Each row is a point. Any point is a mix of the corners, with weights that add up to 1. It lies inside the corners' shape when no weight is negative. Say inside or outside, and name the corners with a negative weight.
In the rows, zero is written as 128.

Corners:
(1): [175 100 159]
(2): [119 125  63]
(3): [117 152 155]
(4): [149 142  80]
Points:
[143 128  64] => outside (3)
[141 131  72] => outside (3)
[153 129 131] => outside (2)
[125 121  93] => outside (4)
[129 131 134] => outside (4)

Corners:
(1): [112 197 155  91 168 120 108 145]
(2): [ 93  84 151  81 115 102 145  76]
(3): [103 151 131 130 144 118  93 106]
(4): [119 107  82 155 149 125 149  99]
(5): [152 119 165 216 114 125 157  88]
(6): [170 110 205 152 173 114 102 100]
(7): [ 96 119 116 155 100 114 138 140]
(8): [148 142  93 168  80  88 137 136]
(9): [ 99 118  73  83 111 160 132 112]
Points:
[111 137 120 135 100 117 138 120] => outside (4, 6)
[108 144 141 112 136 115 125 121] => inside
[ 85 125 102 110 129 142 140 109] => outside (6, 8)
[155 107  82 188 104 117 156 123] => outside (1, 2, 3)

Corners:
(1): [142 143 132  68 176  89  49 151  81 136 101 126]
(2): [ 57 137  89  87 176 135 102  79 179  85  89 127]
(3): [124 168 159 161  89 102 175  85 113 150 150 134]
(4): [110 128 104 134 116 174 181 137 117 189 194 167]
(5): [ 99 180  92 143 188 153  86 101 217  97 117 143]
(6): [169 142 110 113  99 106  85 144  90 141  79  86]
(7): [ 98 115 120 146  86 101 126 138 156 161 166 139]
(8): [142 132 129 111  84 122 129 140 114  92 156 164]
(9): [122 140 167  88  94 116  74 196 104 128  72  99]
(10): [ 99 119 133 183 111 146 125 132 110 147 124 183]
(11): [100  94 129  91 194 171  94  66 223 112 130 134]
(12): [108  91 123 178 125 155 139 147 119 138 217 106]
(13): [142  88 128 161 133 114 172 145 147 132 147 135]
Points:
[122 122 105 123 143 134 103 130 145 120 135 143] => outside (3, 9)
[122 143 130 121 132 125 121 116 123 125 124 131] => outside (7)
[108 110 109 159 128 142 156 105 165 131 165 140] => outside (1, 9)
[110 124 132 118 142 128 130 126 163 125 131 140] => outside (6, 10, 12)
[115 122 128 124 137 123 106 122 146 114 122 131] => outside (4)
[123 125 130 132 135 132 113 126 143 141 130 124] => outside (2, 8)
[129 125 118  93 148 111  94 138 142 125 117 124] => outside (3, 10, 12)

Corners:
(1): [162 151 120 158  99 122 128 123 116 144   8 143 110 135  80 112 139 163]
(2): [156 121  97 177 134  70 118 128 132 136  70 140  97 169 168 138 131 150]
(3): [130  81 117 130  89  80 148 124 178 126  55 168 131 158 133 134 114 155]
(4): [136 102 193  65 186 155 208 117 151 116 129 127 174  85 116 166 155  95]
(5): [146 154 121  91 122 149 112  93  68  89 215 134 160 132 121 112  87  99]
(6): [130 178 121 131 159 128 147  95 141 169 194  96 175 121 123 100 113  97]
(7): [109 146 145  58 179 178 188 112 115 118 125 145 103  60 140 119 175 128]
(8): [ 91 197 118  66 129 173 109  94 127  97 136 108 151 163 126 134  80  60]
(9): [146 201 148 109  94 139 152 153 126 118 176 143 104 141 138 139  82  97]
(10): [108 152 126 142  80  55 136 100 124 117  55 148  94 158 100 145 114 177]
(11): [120 122 118 149  89 127 110 142 139 123  74 118 126 100 134 180 123 146]
(12): [108 190 168 101 127 121  68 133 119  73 201 125 156 139 139  96 148  94]
(13): [168 152 100 116 136 149 116 110 170  96 204  88 142 135 108 116 111 118]
(14): [138  89 135 117 194 164 138 116 139 138 105 201 112  65 126 168 154 119]
(15): [116  82 137  94 165 141 172 107 163 110 138 125 114  84  99  86 144  48]
(16): [151 142 102 147  85 132 136  64 136 133  69 152  97 112 133 152 190 142]
(17): [160 103 175  73 191 174 160  67 151  99 110 152 111  42 173 114 110 128]
(18): [140 136 113  78 116 106  88 112 114 171 191 122  94 151 142 133 112 140]
(19): [ 92 105 173 178  78 147 128 129 116 144  89 140  83 155 134 115 127 184]
Points:
[130 133 126 124 124 139 130 108 127 133 110 145 113 116 134 124 134 115] => outside (4, 10, 13)
[138 136 141 108 140 145 139 108 134 122 142 135 127 121 136 119 129 114] => outside (10, 11)
[135 128 141  99 152 142 145 117 137 118 153 138 128 118 127 114 118  99] => outside (10, 11, 16)
[141 132 116 112 140 146 129  90 148 107 116 135 133  96 114 119 136 119] => outside (2, 4, 9, 18, 19)
[114 154 146 106 124 148 120 107 112 123 136 141 107 107 129 113 131 119] => outside (2, 3, 4, 13)
[137 138 133  99 143 130 139 105 129 126 122 140 121 108 136 132 131 120] => outside (13, 19)
[132 143 127 134 119 126 131 114 142 119  90 138 114 123 127 124 133 131] => outside (4, 5, 18)
[129 140 143 108 125 144 139 113 134 121 126 138 121 116 125 127 122 123] => outside (2)
